Each row of a before or after table is a point. The points were changed in one or more steps. Then noise was added and the rows were shuffled. The steps act on how far a point lies along the listed directions, d1 being the first. Name the steps. A step turns or swaps two directions, mirrors them in a line or flattens them onto one, adds a multiple of one to another, or multiplies one. Angles are multiples of 10 degrees, from the lower direction toward the higher: turns from -170 to 170, lines from 10 to 170 but not 90. Use the fewest steps. Two steps may share a direction if one is a turn and the other turns, adds or multiplies; they go together, in the order done. Otherwise the lowest direction goes first.

Directions:
(1): |  3 | 17 | 50 |
(2): |  44 | -28 |   7 |
(3): | -29 | -41 |  15 |
Before (14 x 3)
|  49 | -65 |  -8 |
|  -4 |   0 | -17 |
|   5 |  24 |  13 |
| -41 |  -2 | -10 |
| -44 |  -3 | -15 |
| -41 |   7 | -25 |
| -61 | -51 |  37 |
|  18 |   9 |  59 |
|  -7 |  14 |  37 |
| -28 | -33 |  -8 |
| -31 | -45 | -14 |
| -59 | -18 | -28 |
| -10 | -13 |  36 |
| -17 | -12 | -11 |
After (14 x 3)
| -36 | -21 | -19 |
|  -8 | -13 | -42 |
|  47 |  45 | -48 |
|   3 |  -5 |  27 |
| -50 | -22 | -41 |
|  23 | -32 |  -7 |
|   7 | -68 | -56 |
| -13 | -12 | -54 |
| -47 | -13 | -11 |
|  49 | -27 |  28 |
|  17 | -32 |  19 |
| -15 |  -4 | -18 |
| -15 |  10 |  -5 |
| -32 | -23 | -15 |
Steps: turn d1 and d3 by 70 degrees; turn d2 and d3 by -70 degrees

Directions:
(1): |  45 |  -3 | -14 | -39 |
(2): |  25 | -40 |  32 |  20 |
(3): |  27 |  11 | -34 |  42 |
(4): | 19 | 44 | 37 |  6 |
Before (14 x 4)
|   4 |  -6 |  12 | -24 |
|  14 |  -5 |  40 | -32 |
| -16 |  47 |  12 |   5 |
|  27 |  66 |   7 | -19 |
|  28 | -16 |   9 |  28 |
| -27 | -17 | -60 |  31 |
| -19 |  42 |  45 |  25 |
| -65 |  23 |  51 |  16 |
|   3 |  28 |  13 |  19 |
| -31 | -52 |   2 | -10 |
|  46 |  21 |  65 | -27 |
| -33 |  27 | -12 |  -8 |
| -22 |  17 |  36 |  16 |
| -37 |   1 |  34 |  28 |
After (14 x 4)
| -12 | -57 | -14 |  37 |
| -20 |  16 |  64 |  -2 |
|  11 |  12 | -19 |   3 |
|   3 | -34 |  -8 |  32 |
|  40 |  28 |  23 |  20 |
|   8 | -42 |   0 |  73 |
| -45 | -12 | -58 |  -9 |
| -29 |   7 |   6 |  31 |
|  20 | -30 | -78 |  -7 |
|  29 |   3 | -43 |   9 |
|  17 | -21 |   8 | -30 |
|  12 | -39 |  14 |  45 |
| -28 | -27 | -19 |  26 |
| -14 | -33 | -10 |   5 |
Steps: turn d1 and d2 by -60 degrees; turn d3 and d4 by -170 degrees

Directions:
(1): |  -9 |  30 |  14 |  58 | -21 | -25 |  43 |  -1 |
(2): |  46 |   7 |  35 | -11 |  48 |  -5 |  29 |  27 |
(3): |  52 |  -8 |  10 |  15 | -17 | -40 | -39 | -30 |
Before (12 x 8)
| -54 |  -1 | -22 |  -8 |   0 |  24 |  -1 | -23 |
|  68 | -33 |   2 | -55 |  22 | -15 | -82 | -43 |
|  36 | -28 | -10 | -19 |  -1 |   7 | -47 |  -5 |
|   3 |  25 | -17 |  35 | -40 | -23 |  11 | -31 |
|  45 | -24 |  -4 | -44 |  10 |  -2 | -44 |   8 |
| -30 |  14 | -12 |  35 | -67 | -28 |  -9 | -28 |
|   4 | -21 | -34 |  28 | -68 |   2 | -73 | -50 |
|  30 |  12 |  23 |  26 | -33 | -44 |  22 | -28 |
|  12 | -15 |   3 | -20 |  23 |  -6 | -22 |  24 |
| -33 | -18 |   4 | -33 | -15 |   7 |  -4 |  -5 |
| -45 |  -7 |  -6 | -32 |  46 |  58 |   0 |  38 |
| -73 |  -8 | -54 |  24 | -47 |  13 | -54 | -24 |
After (12 x 8)
|  50 | -13 |  10 | -17 | -23 | -36 | -27 | -34 |
| -16 | -18 | -20 | -53 |  13 |  34 | -15 |  28 |
| -28 |  16 |   3 |  15 |  15 |   3 |  30 | -11 |
| -12 |   8 |  -5 |  18 |  16 |   4 | -11 |  12 |
|  -3 | -26 | -20 | -37 |  15 |  39 | -21 |  18 |
| -21 | -10 |  -8 | -14 |  12 |   5 |  -8 |  27 |
|  44 |   9 |  -7 |   1 | -10 | -27 | -18 | -31 |
| -11 | -30 | -23 | -97 |  44 |  54 | -42 |  -3 |
| -27 |  -4 |  18 | -17 |  -3 |   1 |  24 |   4 |
|  31 | -28 |  -9 | -30 |   6 |  34 | -48 |  -3 |
|  30 |   1 |  14 |  -1 | -19 | -33 | -25 | -16 |
| -61 |  23 |   3 |  35 |  17 |  29 |  43 |  33 |
Steps: turn d1 and d3 by 60 degrees; multiply d2 by 0

Directions:
(1): |  -5 |  47 |  20 | -25 | -23 |   9 |  31 | -38 | -45 | -38 | -22 |
(2): |  15 |  15 |   5 |  31 | -11 |  67 |   0 | -38 |   3 |  52 |   5 |
(3): |  -5 |   4 |  20 | -33 | -50 |  30 |  -5 |  16 |  66 | -24 |   1 |
(4): | -35 | -29 | -60 |   8 | -20 |  11 |  60 | -11 |   6 |  -8 |  10 |
(5): |  38 |  11 |  -2 | -39 |  -7 | -35 |  44 |   1 |  17 |  56 | -21 |
(6): |  13 |  -1 |   0 |  22 | -71 | -41 | -18 | -10 | -20 |  10 |  44 |
Before (14 x 11)
| -13 | -20 | -26 |  19 | -37 | -41 |  23 |  -9 | -15 | -10 |  28 |
|   8 |   1 |  22 |  17 | -26 |  43 | -27 |  -9 |  15 |   8 |   4 |
|   7 |  -8 |  -6 |   5 |  -4 |   3 |  15 |  -6 |  -9 |  -8 | -20 |
|  10 | -16 |   1 |  -4 | -46 | -18 |  19 |   1 |   2 |   3 |  27 |
|   6 |  15 |   3 |   5 |  34 |  10 |  10 |   3 | -28 |  -7 |   1 |
|  -1 |   1 |  -7 |  17 |  18 |  39 |  -7 |  12 |  19 |  31 |  -6 |
|   4 |   7 | -10 |  -4 | -41 | -51 |  24 |   1 | -35 | -18 |   9 |
|  11 |  25 |  10 | -26 |  33 | -17 |  49 | -10 | -50 |  15 | -53 |
|   0 | -13 | -23 | -14 | -26 | -32 |  26 |  -5 | -17 |  -9 |  14 |
|  20 |  10 |  -5 |  17 |  11 |   6 | -18 |  -1 | -11 |  43 |   8 |
|  -3 |  19 |  17 | -20 |  58 | -32 |   3 |  14 | -12 |   6 | -30 |
|   1 |  -9 | -15 |   6 | -44 |   1 |   3 |   0 |  10 |   9 |  18 |
|  -3 |  10 | -24 |  -8 | -36 | -56 |  40 | -21 | -60 | -35 |  12 |
|  -5 |   3 | -23 |  15 | -54 | -55 |  21 |   3 | -22 | -15 |  16 |
After (14 x 11)
| -27 | -32 |  -8 |  -7 |   4 |  69 |   9 |  36 |  71 |  -7 | -21 |
|  13 |   0 |  -4 |  -3 | -39 | -52 |  -7 |   9 | -21 |   6 |  16 |
|   6 | -22 |  -6 |   7 |   0 |   2 |   4 |  10 |   8 |  -9 | -14 |
|   7 |  22 |  25 |  -3 | -10 |   7 | -42 |  13 |   4 |  -3 |   7 |
|  29 |   0 |  19 |  13 |  15 | -26 | -28 |   5 | -23 |  31 |  -5 |
|  -6 |  -3 |  -2 |   8 |  29 |  39 |  -2 |  21 |  10 | -16 |   5 |
| -21 | -42 | -52 |  29 | -81 | -16 |  13 |   4 |  16 | -19 |  62 |
|   7 |  23 |  24 | -17 |  38 |   0 | -18 |  25 |  -3 |  -8 | -29 |
|  -7 | -18 | -29 |  25 | -83 | -20 |  10 |   0 |   1 |  -1 |  43 |
| -12 | -18 | -11 |  16 | -69 | -49 |   6 |  -5 | -14 | -28 |  41 |
|  20 | -14 |   2 |  -3 | -57 | -42 |  15 |  -1 | -13 |   5 |  37 |
|  -6 |  -7 | -31 |  33 | -94 | -47 |  13 |  -2 |  -7 | -10 |  44 |
|  -6 | -19 | -23 |  -7 | -52 | -25 |  14 |  -2 |   2 | -11 |  32 |
| -34 |  17 |   5 |  -6 |  21 |  72 |  19 | -11 |  39 |  -5 | -23 |
Steps: turn d1 and d2 by 150 degrees; turn d2 and d4 by 70 degrees; mirror d3 and d5 in the line at 60 degrees; multiply d6 by 1.6
